Each row of a before or after table is a point. One or more steps were done to the points. Then noise was added and the rows were shuffled. The steps act on columns, c1 being the first. Write out the steps. A step turns or swaps two columns, mirrors them in a line or flattens them onto one, adds a multiple of one to another, or multiplies or shifts one. Angles are multiples of 10 degrees, from the lower column toward the higher: turns from -170 to 170, lines from 10 to 170 but not 90. Use the fewest steps. Two steps may share a column if one is a turn and the other turns, adds or multiplies; they go together, in the order done. Otherwise the lowest column goes first.
In the rows, zero is written as 128.

Before (12 x 3):
[[ 90 102 171]
 [115 122 113]
 [112 115  89]
 [132 163 111]
 [106 103 121]
 [131 146 120]
 [100 165  91]
 [105 100 207]
 [105 121 181]
 [102 150 113]
 [107 100 171]
 [116  91 179]]
After (12 x 3):
[[114 111 128]
 [107 112 146]
 [102 113  75]
 [113 155 185]
 [132 131  87]
 [ 89 149 171]
 [111  88 121]
 [104 171 162]
 [106 182 193]
 [104 124 100]
 [132 131 111]
 [108 149 174]]
Steps: turn c2 and c3 by -60 degrees

Before (13 x 6):
[[119 156 138 112  68 116]
 [129 140 126 116  47 109]
 [143 159 105  99  94  89]
 [ 68 142  97  94 178 153]
 [136 149 122 109  95 103]
 [111  99 107  90 191 124]
 [ 90 102 101 123 200 144]
 [126 141 152 125  73 122]
 [114 150 150 136  67 118]
 [122 167 137 155  87  85]
 [134 174 135  96 129 112]
 [171 165 107 123 103 141]
 [110 121 142  90 191 140]]
After (13 x 6):
[[102 144 136 159 193 103]
 [119  84 131  86  96 167]
 [131 113 127 159 116 175]
 [131 110 128 112  49 140]
 [117 116 132 123  64 155]
 [107 140 136 185 173 122]
 [138 101 127 135  90 148]
 [121 123 130 185 175  98]
 [119 123 132 112  72 141]
 [109 116 133 101  75 151]
 [173 141 112 123 103 165]
 [ 86 153 144 178 163 142]
 [149  88 121 145  87 159]]
Steps: flatten c1 and c3 onto the line at 160 degrees; swap c2 and c6; mirror c4 and c5 in the line at 80 degrees

Before (12 x 9):
[[ 99 152 136 157 155 131 111 100  98]
 [145 159 129  98 119 118 138 115 113]
 [139 137 114 125 152 151 149 139  99]
 [143 146 157 157 141 135 121  98  95]
 [117 103 103 113  87 101 112 137 158]
 [130 113 152 139  75 117  97 137 141]
 [112 141  93 124 127  68 129 142 118]
 [ 70 134 145 113 159  97 122 126 133]
 [116 130 147 144 126 137 156 118 132]
 [120 120 127 136 139 142 125  65 107]
 [141 148 100 123 125 106 101  88 154]
 [128 119 129 116 153 106 129 108 132]]
After (12 x 9):
[[131 129 166 125 116   8 141 135 118]
 [135  96 105 140  94 106 113  87 141]
 [135 125 132 136 188 156 121 106 107]
 [128 129 128 116 158  84 119 139 132]
 [113 149 137 125 131 175 138 154  99]
 [188 122 131 113 146  67 135 154 134]
 [146 156 114 144 136 147 130 122 132]
 [130 111 154 113  99  74 102  97 158]
 [112 139 120  98 134 108 159 113 114]
 [123 121  95 157 161 142 146 124  95]
 [157 111 130 157 166 134 152 137  98]
 [106 101 149 124 162  84 148 105 154]]
Steps: turn c1 and c3 by -160 degrees; swap c2 and c7; turn c5 and c8 by 60 degrees; multiply c6 by 2

Before (10 x 12):
[[122 100 162  59 169  99 148 142 159  84 117 108]
 [ 83  60 125 122 159 100  96 143 147 119 168 143]
 [149 123 125 148 128 162 104  93 155 134 119  98]
 [ 86 116 113 152 132 110 121  93 132 116 102 121]
 [ 99 168 175  89 119 156 112 116 153 122 148 123]
 [ 94 126 146 159 118 196 142 132 105 108  91 135]
 [ 81  93  75 144 140 185 153 144  80  94 129 104]
 [144 155 112  58 106 192 174 128 103 140 137 164]
 [122 118 151  95 183 105  87  76 162  81 152 164]
 [129 113  89 109 194 189 106 110 102 148  97 119]]
After (10 x 12):
[[182 124  75 145 151 195 131  99 167 107 127 104]
 [131 143  90 109 156 200 123 154 153 105  97 120]
 [152 199 176  89 126 167 124 148  99 129 148 124]
 [104 153 125 149 123 172 118 162 104 129 120  98]
 [128 149 151  93 184 116 116 184  94  81 153 163]
 [165 157 145 159 131 205 128 114 146 125  91 135]
 [169 147 112 153 136 120 115 146 117 123 102 121]
 [128 128 162  60 173 110 130 104  96  89 116 109]
 [170  90 126 123 150 110 138 152 102 109 169 143]
 [118 185 112  58 109 202 122  83 154 142 137 165]]
Steps: turn c1 and c9 by 170 degrees; shift c2 by 30; flatten c5 and c10 onto the line at 140 degrees; shift c6 by 10; turn c7 and c8 by -110 degrees; multiply c7 by 0.4

Before (11 x 20):
[[100 100 168 170 140 146  94 119 178 125 129  68 132  97 168 149 184 104
  155 148]
 [120  68 134 169 152 143 100  97 172 183 133 113 134 124 143 128 123 112
  170 150]
 [156 121  92 109 150 134 164 138 112 112  76  86 148  91 121 150  91 169
  145 206]
 [159 127  86 100 103 118 129 162  71  79  78 163 112 129 121 149 108 160
  125 191]
 [143 137 166  93 119 121 169 143 101  91  98 125 168  84 181 126 114 117
  130 192]
 [202 147  90 133 100  58 103 100 115 151 109 146  50 155  96 130 119 103
   98 117]
 [136  96 125 155 182 144  91 110 152 133 145  92 103 144 158 137 127  96
  106 144]
 [131  95 150 153 171 117 115 105 140 106 143 109 126 131 111 113 158  99
  128 104]
 [145 137 129  97 134 119 156 155 129  79 133 109 122 103 191  90 142 133
  164 153]
 [189 119 131 162 141  68 128 154 125 129  88 141  61 178 130 127 135 125
  113 125]
 [181 124  98 152 104  39 122 144 103 140 139 144  68 147 134 150 106 103
   95  59]]
After (11 x 20):
[[202 106  90 135 117  60 101 100 137 151 147 144  49 153  99 137 157 104
  116 118]
 [146 135 129  97 130 119 158 154  99  78 136 111 124 102 191 152  92 135
  149 154]
 [121 131 134 169 135 144 100  97 100 183  67 114 131 124 144  92  84 112
  133 155]
 [136 146 125 153 148 146  92 107 119 133  94  90 100 143 157 103 149  98
  122 141]
 [183 140  98 151 117  38 121 146 159 138 122 146  71 146 131 132 155 101
  101  57]
 [159  82  88  97 118 117 130 165 183  82 127 163 113 130 121 157 125 163
  111 191]
 [187  88 136 161 132  69 126 158 131 131 118 143  61 177 130 129 145 125
  131 124]
 [142  98 168  94 125 120 170 142 139  90 137 124 167  83 181 153 124 119
  113 193]
 [100 130 167 172 132 148  93 118 110 124 100  71 135  95 166  78 110 106
  189 149]
 [131 142 151 154 144 118 115 105 108 107  97 111 126 132 110 130 134 102
  156 103]
 [156  75  96 108 138 133 163 140 156 109 121  84 148  92 122 127 103 173
   93 205]]
Steps: swap c2 and c11; multiply c5 by 0.4; turn c9 and c16 by -130 degrees; turn c17 and c19 by 80 degrees

Before (9 x 32):
[[123 119 136  81 103 143 139 130 135 131 124 137 112 137  99 136 129 140
   76 138  99 154 130 145 133 118 155 129 140 143 123 117]
 [130 150 127 136 104 130 138 115 154 141 128 133 115 128 117 106 134 134
  112 135 141 107 144 135 122 185 137 118 137 110  94 144]
 [159 120 122 103 149 138 138  80 135 130 138  97 124 138  79 114 116 125
  137 139 116 101 149 141 108 169 138 121 140 113  95 118]
 [118 137 141 129 105 131 139 126 157 129 133 142 118 128  89 112 106 140
  138 178 143 109 120 147 190 119 168 199  69 144 161 135]
 [121 121 145 143 148 138 135 117 126 122 162 117 128  83  72 142  93 147
  134 131 107 106 140 145 124 131 136 129  73 142 109 117]
 [132 131 113 100 130 129 131 135 132 208  97 131 158 131  87 110 144 108
  138 146 101 109 141 149 124 133 201 117 122 121 102 111]
 [153 147 141  86 125 136 132 137 144 135 172 134 164  96 116 197 125 146
  142 138 124 151 119 138 101 123 135 115 130 142 110 116]
 [117 128 144  84 105 114 132  98 126 129 102  97 151 137 119 112 155 142
  142 160 100 101 142 138 100 114 143 115 114 132  93 111]
 [153 156  72 226 113 144 126 124 128 129 108 130 117 123 198 191 148 144
  139 137 111 163 118 147 137 122 138 176 140 143  94 132]]
After (9 x 32):
[[157 120 122 131 149 140 138  78 136 128 138  94 135 153  92 116 112 123
  138 141  97  99  86 140 181 167 141 121 140 113 143 116]
 [153 156  70 158 113 145 127 125 129 131 105 129 105  35 161 189 141 146
  137 135  94 161 189 150  33 120 138 174 140 143 141 134]
 [119 125 142  94 150 140 135 118 126 120 161 115 149  98  97 142  93 148
  135 133  98 106  77 146 210 131 141 134  74 143 130 117]
 [134 129 115 121 127 127 131 134 133 207  99 130 140 154 103 110 167 107
  139 147  91 108  93 148 186 132 202 115 121 118 131 110]
 [114 125 141 121 106 116 132  96 130 129 103  96 129 170 111 111 175 142
  143 161  83 102 122 135 113 115 142 116 114 131 138 110]
 [115 139 141 130 105 132 138 128 155 128 135 141 134 128 124 112  97 142
  139 178 157 111  90 147 249 122 168 199  69 148 115 135]
 [154 150 142  82 126 136 133 135 144 133 174 135 159 158 135 195 154 144
  143 140 112 152 115 137 119 125 136 115 127 144 142 116]
 [122 119 135 120 101 143 139 134 138 132 122 135 113 173 116 135 117 137
   77 140 103 155 100 145 174 119 154 127 140 141 113 115]
 [128 149 129 132 102 129 136 114 156 142 129 135 114 120 110 106 123 135
  110 135 117 110 123 137 138 186 134 117 139 114 162 142]]
Steps: turn c4 and c14 by -70 degrees; turn c13 and c17 by 40 degrees; multiply c17 by 1.3; add -1.5 times c15 to c25; turn c15 and c23 by 70 degrees; mirror c21 and c31 in the line at 20 degrees

Before (11 x 64):
[[137 143 145 128 187  87 118 172 128 126 146  93 153 147 120 144  91 115
  122 154 122 134 142 142 119 123 119 164 193  70 202 120 108 109 139 107
  102 135 120 151 113 118  86  94 113 117  74 109 102 147  84  90 173 114
  144 127 117 176 118  72 118 189 103 142]
 [152  78 150 135 130  97 131 131 114 124 160 146  69 111  64 112 142 135
  125 142 147  98  99  72 166 129 135 163 106  92  66 119 167 125 143 107
   70 180 143  92 116 116 146 142 148 114  72 108 132 163  95 133  90 118
  128 122  96  71 148 156 134 137  97  92]
 [140 103 123 101 126 119  97 131 101 110 140  97  80 144 115 108 139 105
   78 125 118  71 142 152 128 168 115 121 152 137 100 125 188  91 152  97
  123 161 129 145 108 110 115 126 122 150 107 142 102 124 184  63 118 111
  109  89 156 139 151 147 136 152 113  87]
 [ 84 102 130 152 144 120 106 107  75  96 117 112  98  79 134 136 132  65
  166 103 144 167 122 116 130 167 136 137  83  76 155 147 143 100 172  98
   88 155 126 108 155 110  99 128 146 138 131  91 136 123 100  79 132 107
   97 155  79  91 138 150 109 177 158 133]
 [127 107 117 123 156 128 130 143 154 121 171 133 132 127 132 134 106 165
   89 151 125 100 150 140 144 130 146 123 118 118 117  96 106 128  76  88
  120 143 147 134 129  84 144 131 121 163 140 130 122 142 150 164  91  54
  161  98  90 107 134 191 147 163 138 129]
 [105  96 156  86 139  93 122 148 109  94 175 134 147 134 107 153 136  70
  118 146 126 180 147 120 135 135 160  57 141  83 129 119 145 110 134  93
  151 108 111 115 197 105  95 150 109 141 135 170 103 111 137 133  94 117
  136 148 130 125 149 134  80 154 141 106]
 [177 131 136 129 135 115 116 114 107  77 208  61 144 152  86 121 153 114
   86 136 166 116 108  77 142 108 115 163 123 139  84 136 168 102 125  70
  142 115 134 136 157 127 109 116 151 157 144 164 169 170 179 139  98  69
  130 102 102 141  98  85 160 136 114  82]
 [118  85 127 132 113  89 149 119  93 112 128 113  90 146 120 113 119 148
   98 133  98 103 135 126 146 147 146 120 127 127 120 136 160 140 166 156
  106  69  86 165 137 103 125 106 121 154 124 116 106 159 106 123 181 122
  138 137 141 112 141 154 113 150 106 113]
 [133 152 105 154 144 198 164 109 148 113 113 134 155 197  47 113 135 135
  119 146 156  84 117 120 117 130  99 121 132  90 133  88 133 142 101 128
  107  93 138 123 127 151 120 151 113 186 181 118 131 132 174 121 117 129
  154 103  89 151 105 113 146 161 155 128]
 [144 139 108 156 151 129 136 123  83 126 136 147  74 145 147 123  87 163
  112 100 114 133 114 184 137 121 101 127 104  82 152 131 149 142 116 133
  150 169 113 137 196 104  95 126 147 145 153 106 121 134 140 147 153 133
  111  66 119 174 154 117  99 117 117 121]
 [122  59 138 158 155 103 130 126 136  63 177 124 118  71 134 168 124 174
  108 121  99 137 140  68 170 156 138  77 112 146 165 100 140 114  88 132
  168 118 192 111 125 120 118 178 104 146 122 113 161 133 153 109 135 137
  190 140  94  81  82 148 198 180 158 122]]
After (11 x 64):
[[118  85 127 132 114  88 109 119  92 110 128 114  89 138 119 175 120 147
  101 131  98 103 136 125 147 145 146 119 128 128 121 136 191 138 166 152
  106  68  84 166 109 105 124 106 122 154 109 115 105 159 104 124 179 122
  136 138 140 114 140 155 111 150 105 114]
 [138 144 145 128 185  87 161 172 129 126 146  93 155 150 120 205  93 116
  122 155 121 134 142 141 120 124 122 163 194  71 201 119  86 109 140 113
  102 135 121 153 148 118  88  96 114 118  84 111 102 147  84  90 172 114
  141 126 116 176 118  72 116 189 105 144]
 [151  78 151 134 130  97 162 132 114 123 159 147  69 174  64 172 142 135
  125 141 147  99  99  71 166 130 134 162 107  93  68 120 205 126 144 113
   69 179 143  91 146 116 145 141 150 113 116 108 131 163  96 133  89 117
  127 121  95  71 148 156 136 137  98  91]
 [127 107 116 123 156 128 119 142 155 123 172 134 132 121 133 196 106 165
   90 152 125  99 151 141 143 128 148 123 116 116 118  95  83 128  77  89
  121 143 147 134 142  84 144 130 119 163 135 131 124 144 152 165  91  54
  160  99  89 107 136 191 147 163 137 128]
 [122  59 137 158 154 104 149 124 137  60 176 123 118 155 134 228 124 173
  107 121  99 135 140  67 169 157 138  77 111 145 165 101 152 113  88 132
  167 119 193 110 128 118 120 179 103 147 173 113 164 132 154 109 135 136
  190 140  94  81  82 148 198 179 157 122]
 [133 152 105 153 144 199  49 110 148 113 114 135 153  89  47 173 135 133
  119 146 155  83 118 121 116 132 100 121 132  90 133  90 137 143 101 129
  105  92 137 124 128 151 118 150 114 186  93 118 133 131 174 122 118 126
  155 102  91 152 103 113 145 162 157 128]
 [ 84 101 129 151 145 121 158 106  73  94 117 113  98 131 134 198 131  65
  167 105 144 167 121 117 131 166 135 138  83  75 156 149 160 101 171  90
   86 154 125 108 112 110 100 129 145 137 172  92 135 122 102  79 131 108
   96 155  78  91 137 150 108 175 158 132]
 [143 138 108 157 150 128 101 120  85 126 136 147  72 111 146 182  88 164
  112 101 114 133 114 183 136 119 102 126 103  82 151 131 170 141 117 107
  152 170 113 137  65 105  96 125 147 144 125 106 120 133 140 148 152 133
  110  65 118 174 153 117  99 117 118 121]
 [105  95 158  85 141  93 129 147 109  94 175 134 148 115 106 213 135  69
  117 146 127 180 148 120 135 135 159  58 141  84 129 119 162 112 134  73
  153 107 111 115  75 105  95 151 107 142 128 169 106 113 136 133  93 118
  136 148 129 125 150 133  80 152 141 104]
 [177 130 135 130 134 114 122 114 107  75 209  60 144 101  85 182 152 115
   86 136 165 118 109  75 142 111 115 161 125 138  83 135 209 102 125  64
  142 114 135 137 121 127 109 118 151 157 115 163 171 169 179 138  98  69
  130 102 101 141  98  85 161 137 114  85]
 [140 102 122 102 127 119 158 130 100 109 140  97  79 116 117 169 140 104
   78 124 116  71 143 152 126 168 116 122 152 137 102 123 248  91 153 104
  122 161 128 144 157 111 117 125 122 152 103 141 101 125 182  63 119 113
  110  87 157 137 152 148 136 152 113  86]]
Steps: turn c14 and c47 by -60 degrees; turn c7 and c14 by 140 degrees; shift c16 by 60; multiply c33 by 2; mirror c36 and c41 in the line at 170 degrees
